Each row of a before or after table is a point. The points were changed in one or more steps. Then noise was added and the rows were shuffled. The steps act on how far a point lies along the listed directions, d1 being the first. What was done? A step turns or swaps two directions, mirrors them in a line or flattens them onto one, adds a multiple of one to another, or multiplies one. Angles are multiples of 10 degrees, from the lower direction toward the higher: turns from -170 to 170, lines from 10 to 170 but not 90. Use the fewest steps. Two steps may share a direction if one is a turn and the other turns, adds or multiplies; they go together, in the order done. Otherwise the lowest direction goes first.
In the rows, 128 means zero.

Directions:
(1): [ 74 145]
(2): [111  74]
Before (9 x 2):
[[123 100]
 [152 134]
 [ 94 195]
 [ 38 155]
 [136 136]
 [130 103]
 [ 67 211]
 [117 121]
 [114  88]]
After (9 x 2):
[[141 131]
 [ 83 137]
 [159  30]
 [108 144]
 [115 121]
 [100 141]
 [100  38]
 [145 148]
 [161  59]]
Steps: swap d1 and d2

Directions:
(1): [119  96 142  97  48  99 130  68]
(2): [138 146 147 158  68 114 185 194]
(3): [236 118 128 154 123 129 114 110]
(4): [133 169 218 120 160  90 137 106]
Before (12 x 8):
[[ 98 145 121 145 149 122 132 192]
 [128 161 176 148 159  97 161 152]
 [113 161 249  90  99  68 152  76]
 [107 114 167  99  58  95 167 125]
 [ 84 129 120 117 108 116 146 177]
 [105 109 110 123 124 144 132 115]
 [ 94 130  92 136 108 112 149 181]
 [138 152 108 173 137 126 155 168]
 [104 145 171 135 120 106 146 136]
 [122 117  95 139 135 143 119 142]
 [115 130 150 154 164 139 129 142]
 [134 141  97 150 143 130 159 153]]
After (12 x 8):
[[ 96 116 161  80 104 108 114  60]
 [135 155 128 145 158 116 157 141]
 [141 167 146 162 165 111 146 143]
 [ 97 120 184  84  89  91 150  94]
 [124 130 119 141 132 132 130 148]
 [ 70 146 159 104 135 100 141 156]
 [ 85 157 150 123 138  87 148 159]
 [ 88 156 146 135 169 113 127 176]
 [ 94 137 159 124 136 114 128 118]
 [101 116 121 126 116 139 143 126]
 [111 123 134 153 161 147 125 143]
 [121 145 150 136 179 110 136 128]]
Steps: multiply d4 by 0.4; turn d2 and d4 by 70 degrees; multiply d3 by 1.3

Directions:
(1): [167  85 167 114 143 210 123 149  63 111  89  96]
(2): [106  85 140 157 186  64  77  80 107  87  91 108]
(3): [141  40 122 159  91  87 133 164 116 197 152  98]
(4): [137 153 146  72 118  98 129  75  43 150 190 121]
(5): [164 178 100 164  93  89 120 185  90  66 133  80]
(6): [175 167 206 129 113  79 147 130 136 167  58 143]
Before (12 x 12):
[[ 90  42 129 137 191  89  79  73  97 109 118 105]
 [113  78 101 102 109 145 125 130  99 165 142 130]
 [153 143 146 127 114 119 135 156  97 108 129 103]
 [132  45 140 124 146 207 121 134 114 113  97 117]
 [167 136  90 182  75 101 121 192 109  68 135  63]
 [151 125 205 115 106 131 142 140  82 190  60 122]
 [148 106 150 132 148 127  96 117  91  91 132  89]
 [111  73 127 111 132 174 128 119 101 158 145 102]
 [185 145 203 120 138 148 158 124 127 164   7 148]
 [138  47 142 133 147 184  87 135  77 130 126  94]
 [ 98  71 123 135 153 167 120 163 126 122 123 130]
 [110 162 142  98 164 195 120  74 137 102 125 161]]
After (12 x 12):
[[148 174 153 158 119  37 155 113 186 172  38 160]
 [118 111 162 103 144 132 144 109 135 161 128 145]
 [110  84 142 121 156 107 103  86 138 132 146 116]
 [ 90 155  93 120 134  94 117  95 129 113 168 120]
 [ 74 143 101 131 162 118 113 130 144  92 142 149]
 [102 186 176 121 113  52 133 102 130 178  90 156]
 [107  92 120 136 183  82  74  83  75  63 120  91]
 [114  96 162  72 153 230 138  73 152 143 120 163]
 [ 98 151  89  97 105 108 121 109  98 117 163 140]
 [126  92  94 193 104  92 120 164 162 140 142 112]
 [ 76 136  90 141 144  75 111  78 178  87 139 156]
 [ 77 135 104 118 164  90  82  64 152 115 168 150]]
Steps: turn d1 and d5 by -150 degrees; turn d1 and d2 by -20 degrees; mirror d3 and d4 in the line at 70 degrees
